Every row gives one point. Each copy is the shape, with its points in the same order, turned, moved and blurred by noise. Is it also mirrored, or only turned?

Shape, 5 rows:
68  1
17  -8
-37  27
-1  15
-1  -27
Copy 1 (5 x 2):
61  -9
7  4
-48  -31
-11  -13
-5  23
Copy 1 is: mirrored
Copy 2, 5 rows:
66  6
16  19
-41  -11
-4  -2
1  40
Copy 2 is: mirrored

Shape (9 x 3):
36  27  -4
8  -21  4
-12  -36  6
-33  31  4
19  18  -2
41  12  81
18  17  2
-61  -27  11
-14  -32  -5
Copy 1, 9 rows:
42  26  -17
-10  13  -4
-29  0  -1
28  -42  -13
29  13  -11
2  22  -95
26  13  -17
-35  -50  5
-20  -4  9
Copy 1 is: only turned
Copy 2 (9 x 3):
27  40  14
-12  2  7
-24  -18  0
36  -9  -33
21  21  6
-28  80  -36
21  25  5
-10  -51  -38
-15  -26  0
Copy 2 is: only turned
Copy 3:
3  41  4
-34  -6  -5
-45  -33  1
29  -29  4
-7  22  -1
-16  43  70
-2  16  -6
-19  -67  15
-33  -30  -13
Copy 3 is: mirrored

Shape:
21  19  -11  -5
-18  -26  1  18
-49  -5  -8  20
10  -36  -52  -45
-40  -21  20  -2
47  13  -55  22
-29  -13  2  14
51  -25  -38  -23
-25  -16  -13  37
Copy 1:
5  -17  30  0
-10  -1  -24  0
-34  9  -16  -27
62  39  11  -13
-28  28  -18  12
38  -53  25  -33
-23  7  -20  -4
68  -15  12  7
-18  -13  -32  -22
Copy 1 is: mirrored
Copy 2, 9 rows:
26  -13  2  -7
-27  -11  1  30
-21  18  23  45
38  -25  -49  52
-38  22  -12  28
48  -59  23  10
-22  4  8  30
37  -55  -38  13
-23  -13  27  40
Copy 2 is: only turned
Copy 3, 9 rows:
-10  4  -20  -8
8  -3  41  -10
41  -19  34  3
-7  -17  -2  -82
36  17  42  -13
-47  -41  -25  -9
24  -4  33  -5
-48  -4  -10  -58
11  -24  40  4
Copy 3 is: mirrored

Shape (12 x 6):
-9  -5  22  4  -5  11
-9  11  27  -7  -11  20
11  24  25  -30  -23  14
12  -1  -39  6  1  21
-14  56  23  6  -20  24
-29  -9  16  -8  5  -92
-9  18  -91  4  9  -22
23  3  33  5  -13  15
22  -2  29  4  -24  15
25  0  33  0  -7  0
-23  -11  -15  -7  -21  23
-12  -3  4  7  -32  -53
Copy 1:
5  -12  20  3  -17  -1
10  -14  15  7  -19  17
13  -16  -21  4  -32  20
-17  -22  -2  1  41  4
11  6  12  -7  -14  55
44  60  -3  -16  -13  -64
7  25  -24  -4  91  -6
-18  -15  6  -3  -33  5
-15  -23  1  -10  -29  -2
-17  -3  -1  -1  -36  -10
20  -32  11  -3  22  6
24  24  -5  -41  -3  -34
Copy 1 is: only turned
Copy 2 (12 x 6):
-5  -10  16  -11  14  3
-22  -16  13  -5  17  -6
-22  -35  -7  19  8  -17
-14  24  -36  -2  17  27
-19  -58  1  -2  39  13
95  -5  6  2  -1  -25
33  22  -85  -8  41  35
-22  -19  17  12  -10  11
-24  -16  10  10  -15  10
-8  -14  13  22  -15  7
-17  5  -18  -33  15  -4
49  -20  -17  -15  -15  -4
Copy 2 is: only turned

Shape, 14 rows:
-9  31  22  23  -5  51  15  27  -29
35  -56  -13  -9  16  -23  -33  -2  17
15  -4  -59  22  -44  -7  18  14  4
-35  14  12  53  -7  13  26  52  -12
6  -35  12  -21  12  -31  -9  -8  27
-7  15  35  22  -22  12  11  30  -1
44  1  -51  48  -49  5  1  -13  44
-25  8  25  56  17  19  12  -3  -39
-22  12  49  38  -31  6  23  6  -42
53  -33  -11  -27  12  -35  -29  0  3
14  -18  -9  -30  20  -45  -17  -11  -8
-37  -11  4  -18  13  3  -32  -26  -4
22  -20  0  -8  -3  -47  -66  17  2
32  -50  -25  13  -49  4  -12  23  2
Copy 1 (14 x 9):
-9  -33  -13  -31  -52  -18  16  14  42
-55  -15  18  21  26  45  29  -9  -30
26  -81  10  11  7  27  24  -25  5
26  -20  36  -2  -56  -17  -4  11  35
-27  15  -1  6  34  20  10  -24  -22
6  -9  19  -31  -14  -11  8  1  31
17  -82  20  11  39  8  62  17  0
2  13  -10  19  -43  -2  28  26  48
11  13  -9  -15  -23  0  12  7  84
-46  -16  -5  -5  30  61  18  -5  -36
-23  8  -21  -4  7  51  8  -22  -26
-27  13  -35  9  -8  -4  39  -41  -10
-25  6  19  -30  7  61  53  -24  -28
-20  -55  36  1  10  35  34  -29  16
Copy 1 is: mirrored
Copy 2 (14 x 9):
-3  -10  -46  0  -47  -16  29  34  41
-11  44  16  -53  -9  11  3  -22  -46
35  24  -19  -48  -6  62  -1  23  22
54  -3  -49  -33  -46  -21  34  20  40
10  17  25  -36  9  -18  2  -15  -29
16  -21  -45  -27  -18  -22  24  24  16
3  -10  -13  -88  -11  72  -18  7  23
27  -18  -11  -10  -83  -14  35  22  13
35  -38  -30  -10  -44  -16  33  55  -3
-19  37  15  -32  14  24  22  -17  -45
10  25  28  -3  5  13  21  -20  -37
12  6  8  14  -32  -16  -26  -14  -20
7  18  -21  -26  0  18  16  -41  -63
8  39  -35  -65  -7  32  -7  31  -25
Copy 2 is: only turned
Copy 3 (14 x 9):
3  35  -15  -61  27  6  -41  -9  18
-46  2  -31  59  19  -14  18  1  -15
4  43  -12  9  4  -39  -46  -12  -58
-1  5  1  -41  50  -3  -82  -20  4
-31  -21  -8  34  8  -23  5  14  7
-13  3  -16  -35  15  -3  -57  16  12
12  37  -45  16  24  -36  -29  32  -80
4  10  16  -39  44  39  -34  -14  5
-9  9  17  -44  3  35  -64  15  2
-31  10  -46  61  -3  -6  9  -4  -3
-18  -12  -9  43  -16  -7  11  -22  4
-33  -18  10  -19  4  -8  30  -15  -2
-48  -32  -54  33  -5  3  -7  -25  -23
-56  41  -29  21  14  -24  -37  3  -44
Copy 3 is: mirrored
Copy 4:
-64  12  -14  -4  19  22  -10  -4  53
50  -32  -6  28  -44  25  -14  -23  -14
-7  -3  -34  37  -40  0  -4  65  10
-31  22  -9  -6  30  48  4  40  41
40  -4  14  10  -17  8  12  -21  -22
-22  7  -15  1  32  17  23  5  26
26  -29  -49  40  -16  -37  -23  56  26
-38  -4  -2  -41  29  40  -31  6  16
-56  -11  -21  -37  35  26  17  16  7
25  -40  3  48  -44  13  1  -25  -29
9  -7  17  29  -33  18  -3  -14  -48
2  26  -16  -14  -12  15  -22  -36  -31
31  -20  -24  53  3  37  2  -24  -44
17  -30  -52  24  -49  20  14  18  16
Copy 4 is: mirrored
